Each row is a point. Before rounding, the points of a table are all equally far from one centre. They may lie mostly on one side of it. Write the centre, to within rounding.

Points (6 x 2):
[[ 50 -19]
 [ 57  -2]
 [ 57  -1]
 [-76   2]
 [ 23 -44]
 [ 40  65]]
Centre: [-9 16]

Points (11 x 8):
[[-21 -22  11 -25  15 -53   0 -56]
 [ 18  -6   3   7  53 -43 -36 -68]
 [ 53 -11  17  15  24 -23   6 -87]
 [-13 -15  52 -33  -9  -7  45 -44]
 [ 26  12  84 -11  22 -15   7 -69]
 [ 60 -34  54  -3  12 -47  21 -61]
 [ 39 -44  66   5 -17 -26  13 -73]
 [ 58  51  39   2  45 -15 -20 -61]
 [ 70   3  42 -65  35 -19 -27 -64]
 [ 13   3  53 -40   6 -41 -17 -82]
 [ 41 -16  31  -7   8 -39 -14 -95]]
Centre: [ 34 -10  25  -8  -5   2 -29  -2]

Points:
[[-11 -12  41  26 -60  30  53 -47  22 -16 -14 -36]
 [ 40  19  75  27 -28  12  58 -36  18  35  26  -4]
 [-14   5  22   1 -10   0  73 -71  24 -31 -29 -19]
 [ -6  13  38  56 -14 -34  80 -19 -40  28 -37 -12]
 [ 16   3  80  25  -6  62  62 -29  21  -9   4  12]
 [ 57  45  32  15  41  44  16 -20  -1 -13  20 -37]
 [-13 -16  58  52  -4 -19  73 -57  29   0  21 -31]
 [ 39  -3  55  55 -40  19  59   0  13  13 -25 -27]
 [-45 -30  76  -3  22 -20  65 -12  24  -7  10   0]
 [  0 -15  61   3 -15 -13  84 -20  28  -9  14   4]
 [ 18  -7  90  35  28  -7  57 -51  37 -22   4  -9]
 [ 15  -3  95  27 -18  -3  47 -22  19  -2  16 -34]
 [-63   5  64  13  18 -18  73 -50  -8   5 -32  10]
 [ 11   3  84  19  -8  27  57 -50  37  42  29  -9]
 [ 15  20  75  32  22  32  78 -57 -20  30  13   1]
 [ 12  28  62  39  -2  -5  62 -37 -76  -5  -9  14]]
Centre: [  1 -23  13  27  14   4 -14 -34  -7  20  -9  17]

Points (28 x 24):
[[ 18 -62  13 -63 -49  43  44   9   0   7  13 -13 -50  49  10  25 -52 -72
    9 -19 -22  -4  -1  34]
 [ 19 -52  35 -22 -29  32  63  -1  -9   3  12  11 -29   1  -9   0 -85 -34
   11 -22  -3 -33  13  78]
 [ -3 -47  36 -53 -26   3  -6   3  46  47  20  17 -45 -10 -25  11 -42 -57
  -38 -39 -18  38 -56  33]
 [ 38 -42   0 -42   7  52  35  -3  22  59  18  71 -39  57   5  46 -17 -69
    3 -16   8  10 -17  36]
 [ 21  10  26 -15  -4  58  84  18   4 -11  17  -5  12 -19  -7  34 -84 -75
   26 -75  54   6 -30  28]
 [  3 -62   5 -35 -79  37  35 -10   4  36  15   0 -59  47  -2  40 -56 -48
    0 -25 -27  14  42   7]
 [ 53 -25  57 -52 -48  77  45  24  -6  14 -18  -9 -45 -20   6  28 -39 -60
   -4 -45  16  23  17  64]
 [-12 -34  12 -60 -18  29  74  10  17  -6  27  -3 -94  23  29 -23 -48 -38
    0 -59  58 -20  -3  50]
 [ -1 -45 -13 -60 -53  45   5 -19  11  -3  51  -7   8  20  10  32 -33 -58
    5 -51  12  12  31  57]
 [-12 -52  29 -66 -22  30  25   6  29  19   3 -33 -40 -11   4   0 -65 -17
    6 -28 -38 -16  19  70]
 [ 24 -40  49 -32  -9  37  31   3  17  42   5 -13 -64   6   1  -3 -79 -66
   24 -82  -8   0   5  74]
 [-12 -51  25 -16 -47  36  94 -21 -53  41  23   2 -57  20  12  16 -64 -44
    3 -34  -8  36  -5  53]
 [ -2 -39  -7 -55  -5  13  26  -2 -29  20  23  32  10  47 -10  -7 -72 -89
  -37 -15  12  39 -21  38]
 [ -1 -80  37  -8 -57  60  72  -9  18  10 -23  -3 -53  44  39  32 -89 -71
  -30 -47  32  26  27  20]
 [-29  -9  -8 -16 -23  31  62  -1  49  27  19   8 -52  -8 -20  18 -52 -78
  -18 -86   6 -23   5  54]
 [ 19 -36  45 -76 -30 -25  40 -23  -4  27  12  -3 -52  16   8  11 -38 -33
   32   6 -17  45 -19  55]
 [-15 -14  63 -53 -76  44  46  37  -8  26   9 -17 -38  33  25  51 -74 -64
   29 -67   0  13  -7  -2]
 [-11 -19  29 -54 -53  61   9   5   5  36  -8  -6  15  37  14  21 -53 -81
  -13 -75  -2 -20   4  59]
 [-18   8  -3 -48  18  15  47  15  20 -31  17  26   0  14   6  38 -71 -95
   -4 -53  22  30  21  57]
 [ -5 -44  32 -52 -68  65  -6  17 -20  57  -2  12 -55  29 -12  18 -63 -49
   30 -49  20  52  42  10]
 [-38   1 -29  -5 -77  17  30  42 -36   4  24 -19 -40  43 -11   2 -39 -53
   -6 -74  11   4 -17  59]
 [ 12 -19  58 -57   3  36  30  -9  -8  -8  11  -4 -30  34   2 -18 -77 -73
  -12 -85  13  -4  16  38]
 [ -2 -15  -6 -57 -26  56  21  -3  27   7  11  32 -14  40   4  30 -72 -38
  -24 -22 -21   9 -38  70]
 [  3   8  22 -12 -56  34   7 -33  28   0  18 -50 -34  60  48 -14 -71 -68
   -4 -48  12  40  17  86]
 [ 10 -33  46 -40  -1  31  64   7  -9  28  27 -13 -36  45 -33   1 -51 -87
  -32 -10  -3  16   8  11]
 [ -2 -34  25 -53 -78  31  28   2 -17  10 -20 -25 -92  26   1  -1  -1 -77
  -42 -53  23  27  -9  14]
 [ 10 -24  23 -44 -15  35  41  -2 -11  -9  -8 -38 -57  -4  -9  12 -52 -50
  -27 -51 -48 -20  42  33]
 [ 31 -27  44 -58 -29  37  61   6 -12  33 -11 -26 -73  17  -8  38 -73 -25
   21 -42   8   0 -22  53]]
Centre: [  0  -8   4  21  -7  15  12  13   7  29 -16  -2 -20  -7  60   1 -28 -27
   4 -23  30  22  -5  -8]

Points:
[[ 43  41  18 -19  35  47 -16 -15 -42  55  39 -35 -24 -40  -7 -50 -31  32
   54 -17  26  54 -14 -27]
 [-10  11  54   3 -31  35  54  -4 -25  57  50 -51 -38 -35  12 -52 -10  11
   24 -32  50  49  -9 -25]
 [ 14  28  35 -32  19  58  18 -22 -28  78  58 -28 -29 -62  30 -57  -3  21
   50  -6  21  29 -38 -42]
 [ 14  11  49  -1  -1  31   8  -5 -63  40  54 -60 -28 -38  40 -29 -14  20
   71 -27  29  46  -4 -35]
 [ -9   2  15  -1  13  32  14 -33 -41  80  35 -16 -28 -49  14 -28 -14   5
   57 -65  52  27 -12 -45]
 [ 28  26  38 -40  18  38  10   3 -60  70  62 -19 -39 -36  46 -46 -23  21
   34 -36  32  38 -17 -25]
 [ 15  44  48 -20  -4  41   3 -39 -54  47  62 -41 -42 -14  -5 -29 -10  40
   37 -42  21  17 -34 -41]
 [ -2  25  36  16  29  22  23 -17 -10  71  62 -51 -20 -38  -6 -58 -17  31
   40 -47  25  20 -37 -18]
 [ -3   4  28  23  11  32  24 -24 -22  39  60 -40 -32 -51   5 -38 -20  16
   48 -42  57  33   6 -36]
 [  3  33  45   0  10  28  26 -19 -27  74  42 -28 -46 -12  17 -17  -5   5
   34 -35  55  57  -6 -41]
 [ 17  39  24  -5  31  35  40 -13 -49  60  37 -55 -44 -22 -16 -28  -3  22
   44 -26  31  21 -34 -47]
 [-10  17  49   5  17  33  -4   0 -44  80  53 -15 -39 -49  14 -17  18  10
   68 -36  31  43  -6 -33]
 [ 23  21  44 -18  17  63  18 -54 -27  52  35 -36 -43 -30  23 -32 -25   7
   41 -30  57  29 -26 -27]
 [ 14  33  53  22   7  38   0  -3 -44  78  55 -34 -36 -20   7 -58   2  26
   75  -2  36  33 -18 -19]
 [  9  14  29  14  32  19  19  -1 -58  41  37 -49 -30 -53   8  -8   1 -22
   30 -47  49  36 -33 -34]
 [ 20  48  38 -12  20  12   5 -22 -56  64  46 -47 -41 -12  -1 -25  -2  13
   69 -17  39  20  16 -25]
 [  9  37  45 -12  22  21  36 -25 -66  72  24 -18 -42 -49  13 -54  -6   8
   54 -23  40  33 -22 -52]
 [ 15  15  42  -6  17  49 -13  -2 -43  82  31 -22 -54 -27  41 -62  -2  42
   60 -33  35  18 -24 -23]
 [ -7  -4  16  -4   0  56   8 -13 -46  60  38 -34 -31 -49   2 -49  -8  36
   56 -40  33  48 -11 -66]
 [-17  10  14 -11  32  58  26   2 -44  75  38 -49 -32 -24  40 -48 -13  20
   22 -25  11  26  -4 -49]
 [-12  19  30  -3  13  18  -6  14 -39  45  47 -23 -31 -46  34 -57 -15  14
   56  16  66  41 -14 -54]
 [ 17   2  24  -8  27  24  20 -11 -20  76  44 -44  -8 -48  17 -55 -22  31
   45 -46  58  -2 -32 -42]
 [-11  17  19  -2  -1  49   3 -15 -28  95  58 -49 -41 -52  25 -25 -14  33
   40 -34  18  19   4 -27]
 [  5  45  66  -8   4  32  -2 -10 -31  76  39 -36 -42 -73   5 -38  -3   0
   48 -32  46  45 -18 -13]
 [ 21  26  14 -18  40  42  16 -29 -59  71  29 -46 -45 -46  28 -26 -17  -3
   52 -10  31  41 -32 -27]
 [-19  16  48   1  22  35   7 -35 -22  76  47 -48 -21 -42  30 -34   6   9
   63  -7  47  21 -50 -15]
 [ 20  30  43  21  38  21  23  -3 -60  52  35 -42 -20 -64  15 -30 -28   5
   61 -32  36  32 -20 -12]
 [ -1  15  35  -8  24  33  15  -4 -36  14  64 -48 -29 -65  15 -35  -6   3
   52 -30  28  57 -27 -47]
 [ -6   9  14   8 -19  40   9 -38 -53  72  33 -27 -38 -51  33 -34 -12  72
   41 -17   7  30 -38 -33]]
Centre: [ 12   7  21 -12 -17  17   2  -4 -23  38  15 -11 -13 -26   7 -36  -7   0
  29 -10   5  12 -21 -13]

Points, 29 rows:
[[ 34 -35 -10  14 -11   2  14  29   7 -32  29 -10  16 -31  -1 -39  -6  20
  -40   8  23 -10 -22 -58]
 [ 11 -13   0  33 -14   2  21  33 -16 -86  31   0   8 -30  15 -46   5 -10
  -39   3  19  29 -17 -52]
 [ 28 -41  -4  14  -6  22  26  14  -2 -86  33   2  38 -14 -11 -10  10   7
  -34  18   3 -11 -13 -61]
 [ 41 -21   2  31  12  10  43  28  -5 -89  30   1   3   9   0 -49  15 -23
  -18  -3  38   3 -33 -61]
 [ 31 -39  33  16 -14  18  14  33   1 -64   9 -14   5   8  43 -49   2  -4
   -7  22   1   3 -28 -69]
 [ 56  10  12  15  24  21  14  -6 -12 -61  -1  26  -1 -30 -10 -25  36 -17
  -28  25   1 -18 -18 -59]
 [ 40  -6  13  21  23  12  10  29  -5 -64  46  16  14 -10  18 -29  13 -24
  -24   9  24  -6 -35 -82]
 [ 26 -18  -2  36   3   9   6  25  -6 -47   9   1  -9 -16  10 -18  23  12
  -72  -5 -19 -12   0 -47]
 [ 20  15   5  25 -24 -29  -8  36 -14 -50  39 -14  25 -26  15 -17   8 -13
  -30  -8  15  -3  -2 -74]
 [  4  -2   1  51 -12  10  35  24 -13 -58  42  -2  30 -19  10 -25 -15   0
  -41  17 -15  26  -1 -62]
 [ 24 -16  25  21  -5  -1   1  36 -14 -61  26 -11  31  -2 -11 -21  21 -19
  -39   1  19   3 -33 -43]
 [ 16 -31  11  10   5  19   8   6 -13 -36  49 -29   8   5  17 -28  11  -1
  -45  36  -5   2  -9 -59]
 [ 24 -28  12  26  -1  17   7  10  -1 -54  34 -19  36 -16  12 -37  20  -7
  -28  -5   0 -19 -36 -34]
 [ 19 -14  -9  40  20 -12  19  10  -1 -52  23 -16  22  17  11 -36 -19  20
  -31   4   3 -25 -26 -74]
 [  2 -41  -1  21   3   3  14  13 -18 -51  47 -22  14 -25   6  -4  32  -8
   -3  32 -18  16 -21 -55]
 [ 39 -15  29  -7 -25   6  15  13 -11 -25  32 -23  11   2  21 -39  34 -29
  -33  -1  14   3  -1 -82]
 [ 46 -38   6  15   6   4  21  47  16 -73  20   0  16 -15  14 -22  13  25
  -32  25  29  -6 -15 -59]
 [ 20 -25  11  14  -7   4  10   2  10 -75  34  -3   9  -9 -14 -22  17  32
   10  43   1  18 -26 -77]
 [ 32 -24   5  20 -14   2  28  23   7 -72  38 -33  22 -30  25 -23   9 -15
  -32  -3  -1  20 -31 -60]
 [  7 -62  11  -2 -16 -11  27  33  10 -48  63 -15  23   1  29 -43 -12   2
  -26  26  21  15 -17 -30]
 [ 31 -34  12  57  25  -2  28  22 -13 -53  45 -13   7 -11  14 -39 -15 -11
  -28  -2  -3 -14 -20 -47]
 [ 30 -11  -3  27 -10  -1  19  21  -1 -83  28 -23  34 -10  33 -13   0 -16
  -32  12  24  22 -29 -71]
 [ 19 -38   6  29  10  -2  31  33   4 -59  40 -18  16 -19  34 -30   8  -4
  -57  21  18 -24 -24 -52]
 [ 15 -26  37  25 -10 -14  11  27 -18 -38  26  19  15  35 -20 -11  13  -1
  -28  -2  26   0   2 -95]
 [ 25 -14  28  39  22  -7  20  13   7 -73  29   9  50 -18   4 -21   3   8
  -36  26  23   6 -16 -54]
 [ 14  -2  32  -3 -22  12  22  32 -21 -85  27  -3  17 -40  16 -27 -12  -2
  -37   8   9  11 -30 -37]
 [ 20   8   3  49 -16 -11  35  30   3 -75  57   3   8  -4   1 -48   0   2
  -26   9 -31 -20 -30 -65]
 [ 24 -12   5  22  20  25  47  33  19 -64  45   3  -5 -26  25 -14  34  -2
  -17  29  25 -15 -21 -93]
 [ 35 -38   6  18 -21   5  42  43   0 -36  25  -2  16   7   7 -34  37 -25
  -68  11  20 -26 -18 -28]]
Centre: [ 11  -3   6   8 -18 -17  44  -3  22 -44  18  28 -17   7  21   0  -1 -18
  -2  10  10  -8   2 -29]
